Rows are points. To make a cloud, some directions were put in groups of two or more. Within a group, all points are equally far from the middle, so they leave a hole (a ring in 2 directions, a hollow ball in 3). The other directions are filled evenly. Then the cloud was stretched, turned, moved and blurred a little. How many holes are there, and how many directions does each take, smallest first?

Cloud (21 x 3)
[[  0  17  74]
 [ 20 -68  12]
 [ 33 -62  60]
 [ 40 -51  63]
 [-43   4 -45]
 [ -8 -83  26]
 [  6 -41 -66]
 [-36 -16 -51]
 [-52  11  43]
 [ 26 -60  -8]
 [-51 -54  13]
 [ 42 -11  55]
 [-48 -33 -13]
 [-53  12  13]
 [  0 -41 -62]
 [  6 -70  -3]
 [ 36  -5  63]
 [ 41  16  31]
 [ 70   6 -38]
 [-38  22  41]
 [-26  37  25]]
Holes: 1 (2)

Cloud (29 x 4)
[[-80  -8   1 -38]
 [ -5  42 -57  54]
 [-48 -17 -26  20]
 [ -2 -52  39 -29]
 [ 11  48  -3 -31]
 [ -5 -39  36 -81]
 [ 27 -54 -33  21]
 [ -3 -57  33  15]
 [-31  35 -34  31]
 [ 40  -9  64 -26]
 [ 14   4  25 -89]
 [-42  43  49  -2]
 [ 41  17  69 -12]
 [ 62 -20 -12  12]
 [ 25  -5  49 -61]
 [-27  50 -62 -11]
 [-37  57   4 -64]
 [-67  -2 -67 -22]
 [-62 -39   0 -47]
 [ -1 -33  20 -90]
 [ 38  48 -54  48]
 [-80   4  36 -28]
 [-67 -12 -72 -26]
 [ 59 -12  26   8]
 [  8 -33  10 -76]
 [ 31  44 -59 -14]
 [-41   5   6  48]
 [-39 -42 -73 -18]
 [-42 -44  21  -4]]
Holes: 1 (2)

Cloud (76 x 8)
[[ 58  10  38  19 -13 -14 -38  53]
 [-19  31 -34 -40 -73  31 -35 -19]
 [ 37  66 -13  19 -26 -33 -36  -6]
 [ 37  -4 -52 -32  -7  -2  68   9]
 [-26  36 -16  23 -25  -5 -50   3]
 [-33  28 -27  42 -26 -16 -34  52]
 [ 19  60  -2 -18  35  14   6 -25]
 [ 26 -39  -4 -55 -29  13 -15 -34]
 [ -5  25   9 -34  31 -37  27  45]
 [-31  45  -7 -37  58 -45  30  20]
 [ 54  31 -28  26  49  -4  36  32]
 [-36  65  -4  35 -51 -41  22 -22]
 [-29  67  15 -33  -1 -41 -14   2]
 [-15 -37  36 -21 -53 -26 -28 -19]
 [  4  40 -45  43 -27  -1  33  -1]
 [-42 -12  -2   9  37 -74  34 -32]
 [-54  51 -19  23 -10 -49  39  45]
 [-23  63  17 -54 -41  -8 -57 -15]
 [ 11  39   4   1 -10  38 -58 -37]
 [  1 -50  42  21  -6 -20 -22  28]
 [-44  62  24 -15  16 -34   9 -25]
 [-39  28 -34   6 -14   7  17 -33]
 [ 27  39 -10 -16 -70  17 -62 -14]
 [-47  -2 -75   3  11 -52  67  15]
 [-48  42 -38 -42  26   9  -7  -4]
 [ -6  36 -49  26  14  37  17  32]
 [-13  82  21  10 -31 -26 -42 -12]
 [-58  29   5  13  19 -59  40 -51]
 [ 51   6 -10  -5  13  -6   5  50]
 [ 30   1 -42 -44   1  37 -20   1]
 [ -9   8  52   8   0 -95 -12 -21]
 [ 39  -2  47  17  11 -39  -6   3]
 [ 66  10  22   7 -56   6  13  -2]
 [ 13 -26 -25 -27   2 -82   2  21]
 [-41  31 -65  11   5 -42  18 -14]
 [ 29 -31 -15 -31  10  18 -16 -62]
 [-53 -10   6  38 -36 -52 -43  63]
 [-70 -13  -2 -16  30  43  -3  28]
 [-67  38 -46 -23 -25 -42  58  65]
 [ 33  44  38  18  44   2 -24  -9]
 [-37   9  23  27  18 -41  44  39]
 [ 19  -7 -19 -28 -81 -26 -25 -36]
 [-64  22 -31  10  57 -28 -25  -9]
 [ -2 -16   3  -2 -10 -66  15 -43]
 [ -9  -2 -39  10   5 -20 -31 -61]
 [-44   3 -57  -9  -2  55  68  -1]
 [  3  43 -50 -39  32 -40 -26  34]
 [ 26 -20  -9 -42  56 -24 -12  -8]
 [ 13  34  22 -36  50 -64  12 -43]
 [ -1  -3  57  13   9 -10  25  26]
 [-19 -42 -74   9  39 -53 -17   3]
 [-30  18 -59  14  18   1 -25  35]
 [  5  -7 -80 -29 -56 -71 -43  39]
 [ 31  12 -31  72   8  55  27  24]
 [ -4 -48 -12   7 -54 -33 -29  45]
 [-51   5   0  44   6 -42  19  27]
 [ 14   9 -76  10  22 -49 -33  30]
 [-32  -4 -22  41 -63 -10 -20  66]
 [-47  55  13   1  27 -56 -20   1]
 [-22 -18  41  -1 -36   7  25 -29]
 [ -6  54  13 -19   4  46  36  46]
 [-23 -24  20  18 -22  -8   6 -41]
 [-13  47  52 -63 -23  24 -10 -26]
 [-64  -7  -7 -11  15  28  47   1]
 [  3  -4 -72  -5  20 -56  81 -15]
 [-20   1 -12  26 -10 -66  23 -49]
 [ 27  43  17 -35 -22 -51  -1  42]
 [-43  21 -42 -17  -7  55  29 -14]
 [-57 -12  24  19  19  23 -15  44]
 [ 34  45 -38 -35  25  -4  21 -69]
 [ 19  45   8  -7  13  35 -41 -47]
 [-23  17 -47  46 -20 -18   1  35]
 [  2   5  60  -4  67  20 -54 -13]
 [ 43  32  39 -36 -24  28  57   2]
 [ 18  34 -24   2  14  31 -24  38]
 [ 25  23  12 -51 -27 -86  -6   2]]
Holes: 1 (3)
